Each row of a before or after table is a point. The points were changed in one or more steps. Then noise was added and the rows were shuffled. The steps act on how far a point lies along the listed directions, d1 being the first. Write out the steps. A step turns or swaps two directions, mirrors them in a line or flattens them onto one, adds a multiple of one to another, or multiplies one. Angles are multiples of 10 degrees, from the lower direction toward the higher: turns from -170 to 170, lines from 10 to 170 but not 90. Use the fewest steps. Two steps may share a direction if one is a turn and the other turns, adds or multiplies; they go together, in the order done. Otherwise the lowest direction goes first.
(in the rows, 128 means zero)

Directions:
(1): [126 148 171]
(2): [141 169 109]
(3): [ 83 139 120]
Before, 12 rows:
[[173 142 156]
 [116 106 190]
 [150 109 186]
 [129 138 102]
 [ 97 149  93]
 [139 106 140]
 [125 106 137]
 [124 160 126]
 [127  90 126]
 [101 151 127]
 [138 182 171]
 [109 140 194]]
After, 12 rows:
[[ 99 149 102]
 [138 112 128]
 [128 101 124]
 [151 108 174]
 [117 102 171]
 [168 129 167]
 [104 131 187]
 [119 158 136]
 [100 141 132]
 [131 155 186]
 [124 140 110]
 [132  99 109]]
Steps: turn d1 and d2 by -20 degrees; multiply d2 by 0.7

Directions:
(1): [151 145 145 131 181 152]
(2): [ 84 141 109 124 162  99]
Before, 10 rows:
[[ 94 122 129 111 115 115]
 [118 117 127 126 136 132]
 [133 125 131 124 148 131]
 [106 131 117 124 141 109]
 [112 143 134 130 157 125]
 [ 93 134 120 122 132 106]
 [135 121 123 128  79 119]
 [128 128 146 134 118 127]
 [166 118 153 132  94 156]
 [ 84 111 118 121 104  96]]
After (10 x 6):
[[108  98 100 125  13  87]
 [ 82 126 111 120 104  93]
 [120 117 128 126 139 133]
 [128 153 146 132 191 139]
 [166 118 153 132  94 156]
 [146 134 141 124 177 144]
 [ 74 108 114 109  69  94]
 [ 49  83  91 116  21  59]
 [102 128 113 123 130 105]
 [126 127 144 133 112 124]]
Steps: multiply d1 by 3

Directions:
(1): [108 155 125  94  97  93  94 109]
(2): [ 70 112 143 144 110 127 161 106]
(3): [125  76 121  98  94 145 116 155]
(4): [106 139  90 109 147 104 158 169]
Before:
[[105 113 118 120 121 126 133 144]
 [122 112 121 109 114 130 118 123]
 [149 104 137 123 122 141 114 130]
 [129 142 121  97 110 112  96 138]
 [119 129 136  89  80 100  80 104]
 [128  97 144 126 107 147 125 125]
 [147 100 131 127 106 136 116 125]
 [ 96 121  99 115 127 116 143 161]
 [140 104 128 128 108 150 124 123]
 [158 121 135 103 118 132  95 140]
 [113 121 131 113 102 120 111 106]
 [119 137 132 128 126 124 127 131]]
After (12 x 8):
[[138  94 117 128 119 155 141 144]
 [117 123 126 101 101 119 102 107]
 [119  87 133 127 114 150 144 143]
 [112 117 146 140 112 136 118 107]
 [154  97 123 120 134 144 126 152]
 [144  96 117 119 111 133 125 145]
 [120 132 156 155 112 137 109  88]
 [ 82 142 120  77  74  84  91 100]
 [ 71 181 116   8  20  22  19  86]
 [114 142 134 123 118 118 121 124]
 [123 177 125  62  76  76  43 106]
 [164 135 123  80 114 117  77 148]]
Steps: multiply d1 by 3; multiply d2 by 1.6; mirror d3 and d4 in the line at 160 degrees

Directions:
(1): [113  96 177 145  82 124 110 109  94 115 139]
(2): [109 114 124 143 111 153  72 144 175 145 103]
(3): [176 140 125  82  90 128 115 126 118 114  87]
(4): [120  78 105 111 137  74 117 158 132 100 129]
Before, 9 rows:
[[103 103 120 130 131 119 112 149 159 126 123]
 [158 151 102  87 149 120 137 135 121 129 108]
 [150 193 115 121 161 161 169 109 108 149 122]
 [130 117  95 109 144 112 142 152 158 131 109]
 [133 104 110 122 109 116  92 148 159 132 116]
 [145 169 126 118 137 122 165 102 104 134 124]
 [145 159 132 118 123 159 128 112 131 140 118]
 [131  96 109 126 119 109  97 136 153 120 116]
 [136 148 147 125 129 157 152  89  96 138 128]]
After (9 x 11):
[[153 161  91  96 151 149 114 140 154 148  93]
 [147 207  64 111 197 134 174 127 161 158 114]
 [123 101 124 120 101 127 100 145 156 132  98]
 [137 176  97 120 190 157 178 109 133 152 130]
 [130  72 158 135  68 108  83 114 113 107 119]
 [121  70 175 138  44 117  70 119 110 120 126]
 [127 152 141 139 123 163 120 109 134 146 130]
 [ 96  73 170 138  79 112  93 130 128 108 125]
 [131 201  72 134 200 177 152 134 172 176 111]]
Steps: multiply d2 by 2.5; turn d1 and d2 by -70 degrees; turn d3 and d4 by -30 degrees
